Rows are points. The window is the flat piece filled in between its corners: a triangle in 3 columns, a solid with four corners in 4, and so on. A path goes straight from each point to the next, and from the last back to the first. List the points from which the path goes on through the window.

Window (3 x 3)
[[ 36 -25 -11]
 [-30  60  -8]
 [  4 -26  -6]]
Path:
(1): [ 23 -15 -26]
(2): [-33  55 -54]
(3): [-23  53  14]
(4): [ 22 -45  30]
(5): [ 11 -43 -40]
(6): [ 23 -22 -28]
(7): [ 36 -21   9]
(8): [ 29 -14   5]
Through the window after points: 2, 6, 8

Window (4 x 4)
[[ 47  56 -10 -15]
 [ 14  19 -40  -7]
 [-20 -40 -16   5]
 [-46  17  -6   7]]
Path:
(1): [-13 -28 -18  26]
(2): [ 52  13 -34  26]
(3): [ 33  13 -39 -31]
(4): [ -3   6 -29 -21]
(5): [  7   0 -27  31]
(6): [ 52  73 -23  -1]
(7): [ 45  70 -21 -30]
(8): [-19 -32 -14 -20]
Through the window after points: 4, 8

Window (4 x 4)
[[ 19  11 -64  -1]
 [-18  16  11  14]
 [ 22  12  50   0]
 [-33 -84  47  29]]
Path:
(1): [ 16 -11  19  69]
(2): [ 5 16 -1 45]
(3): [-14   7  -8 -14]
(4): [-27   5  -3 -36]
(5): [ 7 13  4 60]
(6): [-11 -12  47  43]
(7): [-33 -20  56 -27]
(8): [ -9 -26  22 -16]
Through the window after points: 2, 4, 8

Window (6 x 6)
[[ 11 -42 -21  -9 -27   9]
 [-13 -90  23 -82  33  63]
 [ 31  10 -10 -15  23   4]
 [-18  27  -3  41   6  -4]
 [-26  42 -37 -12 -39 -26]
 [-37  31 -98  23 -17 -62]]
Path:
(1): [-14 -13 -59  -8 -10  46]
(2): [-16 -31  18 -18  -4 -30]
(3): [  0  -6  11  10  12 -47]
(4): [  1  28 -41   4   5  22]
(5): [-22  42 -47 -14 -14  30]
(6): [ -1   9 -12  -8 -26 -58]
(7): [-23   9  -8 -25   5 -22]
(8): [-29  17 -33 -11  -6  16]
(9): [-16   5 -56 -12 -38  42]
(10): [  8 -37  -7   4  -4 -52]
(11): [ 14  -1  24  -5   9 -58]
(12): [ 15   0 -46 -11   9  59]
Through the window after points: 3, 5, 9, 11

Window (6 x 6)
[[-22   3  20  27  15  -7]
 [ 14  14  72   0  33  -8]
 [ 10  -2  47  -6 -50   9]
 [-45  47  16 -41 -38  12]
 [ 74  -4   3  18  13  14]
 [-52 -74 -57 -17  20 -11]]
Path:
(1): [-31   5  26   4   1  15]
(2): [19 17 50  9 16 59]
(3): [ 39  17  38   5   2 -16]
(4): [-23   1  32  -5 -11 -64]
(5): [-39   4  51 -14   0  52]
(6): [-48  13  39 -17 -19  31]
(7): [-38  33   9 -27 -33 -28]
(8): [-25  10  27   1  -6 -41]
Through the window after points: none

Window (8 x 8)
[[ 43  58   0  33   9 -36  -1  13]
 [-34   4  42 -13 -95  65  34  -3]
 [  7  -6  -5 -74  78 -43 -22   8]
 [-21  41 -37  33  -6 -29 -14   7]
 [-32 -21   4  17 -11 -18  46  33]
 [ -2 -34 -61  56 -49  26  -6  29]
 [ -6  23 -26 -11  68  12  -7  35]
 [-26   7  39  21   7   5 -22  34]]
Path:
(1): [-14  27 -26  -2 -27  -7  -8  84]
(2): [  8  38 -15 -15  10 -35 -31  75]
(3): [ -3   6 -28  51  56  -9  10 -38]
(4): [-13 -15  -3  55   9   5   3 -25]
(5): [-14  24 -22   6 -24  -6 -17  62]
(6): [  1  29 -41  -2  21 -33  -6  89]
(7): [  2  -4 -21  16  64 -10 -17 -28]
(8): [-17  -2  17  36  14   6 -10 -30]
(9): [-25  24   2   0 -17 -13  -8  90]
(10): [ 17  41 -43 -15 -26 -23 -10  75]
(11): [ -9  -6 -14  16  11  -6   9  -5]
(12): [-14  21  -9  26   6  -1   4 -11]
(13): [ -8  27 -19  -3 -20  -7  -9  57]
(14): [ -9  31   1  -1 -58   7  33  89]
(15): [-31  -3  16  47 -19  18  10  -1]
(16): [-10   0 -24  21  16   9   1   8]
Through the window after points: 4, 8, 12, 16

Window (8 x 8)
[[ 50 -19 -44 -32  16  41   5  -5]
 [ 11  15 -13  -4  18  61 -43   1]
 [-39  57 -85  16  -4 -13 -24  42]
 [-21  -5 -41  12 -12 -27 -54  26]
 [ 46  58 -52  22  31 -29 -14  36]
 [ 18 -21  71 -55 -22 -25  84   6]
 [-26 -36  34   2   2 -18  58 -26]
 [-16   2 -38  50 -44  11 -17  25]]
Path:
(1): [ 14  39 -47 -20 -20 -42   4 -45]
(2): [ 10  12 -32  -6 -27 -12 -33  -9]
(3): [-35 -14 -12   4  30  -5  13  69]
(4): [-15 -21 -25  13  -1 -15  -5  51]
(5): [ 10  25 -19   8 -13  -8 -11 -24]
(6): [ 35  35 -34 -22 -17 -32 -34 -15]
(7): [  0  13 -30  29  26   3  -7  49]
(8): [ 20   4 -10  -9  23   3   8  47]
Through the window after points: 2, 4, 6

Window (9 x 9)
[[   5    1  -23   36   -7   23  -21  -31 -114]
 [  -4  -40  -31   30   -1  -11   13   -9   23]
 [ -26  -62   20  -45    4   14  -42   35   46]
 [  49  -10   -9    1  -22  -31   -6   -5  -95]
 [   2   13   22  -23   34   -8  -60   22   25]
 [ -63   16   -5  -58   12  -45    3  -25   19]
 [ -30   36   25  -20   -2   12   22   11   -8]
 [ -65   23  -25  -30  -40  -13  -17   18   63]
 [ -35  -10  -73  -47    4   34   11   23   80]]
Path:
(1): [-36 -21 -36  11  61 -33 -24  49   9]
(2): [ 13  38  44 -44 -42  19 -17 -23  -5]
(3): [-14  -7  13 -23 -22   4 -10 -10   7]
(4): [ -2 -12 -39 -10  40 -24 -45  67 -28]
(5): [-45 -11  11  27   1 -51  21  60 -34]
(6): [ -6   1 -17 -34  -5   9 -34 -64  28]
(7): [-11 -13   9 -27 -10 -13 -11 -23  11]
(8): [-58  18  -8  -5  -2 -14 -26  58 -18]
(9): [-22 -14 -19  -1   0   5 -12  22 -31]
(10): [ 11 -21  13  -6  -7  23 -41 -40 -42]
(11): [ 34  21   9 -42 -22   9  29 -55  17]
(12): [-50   8 -37  30  19 -29 -41  39 -56]
(13): [-36   6  -9 -35  -8 -38 -25  63 -23]
(14): [-18  20  11 -30  -4  29  -3 -27  38]
(15): [-20   6  -2 -17 -18 -10 -22 -39 -29]
(16): [ -6  -7 -28  19  38   9  -4  32 -33]
Through the window after points: 1, 3, 9, 15

Window (9 x 9)
[[-11  18 -62 -18 -59  26 -27 -18  -1]
 [ 12  17   5 -32 -25  -5   7   8  -7]
 [ 20  47 -37 -60  25 -21  -9  13 -51]
 [  8  -6 -45 -34 -57  18  26 -30 -26]
 [ 32 -52   5   8  24  -6 -26 -46  15]
 [ 20  -1 -54 -44  29   1  -6  29   7]
 [-23 -27 -60 -19  11 -22 -30  32 -18]
 [-27 -55 -25  33   3 -13   0 -72  59]
 [ -6 -38  36 -24  24  27   0 -64  13]]
Path:
(1): [  2 -24 -14 -27  -9 -39 -36 -38  30]
(2): [ 11   8 -94 -85 -23 -22 -57  12  -9]
(3): [  5  26 -14  12  22   2  32  18 -34]
(4): [ -1   8 -66  -2 -12  13  39  17 -30]
(5): [ 13 -15 -25 -62 -30 -26 -58 -17   2]
(6): [ 22 -21   2 -52  -4 -23  -2 -63  22]
(7): [ -9   3 -45  20  23  16 -20  17 -27]
(8): [-10 -15 -33   7  -6  20  21 -25   9]
Through the window after points: 6, 8
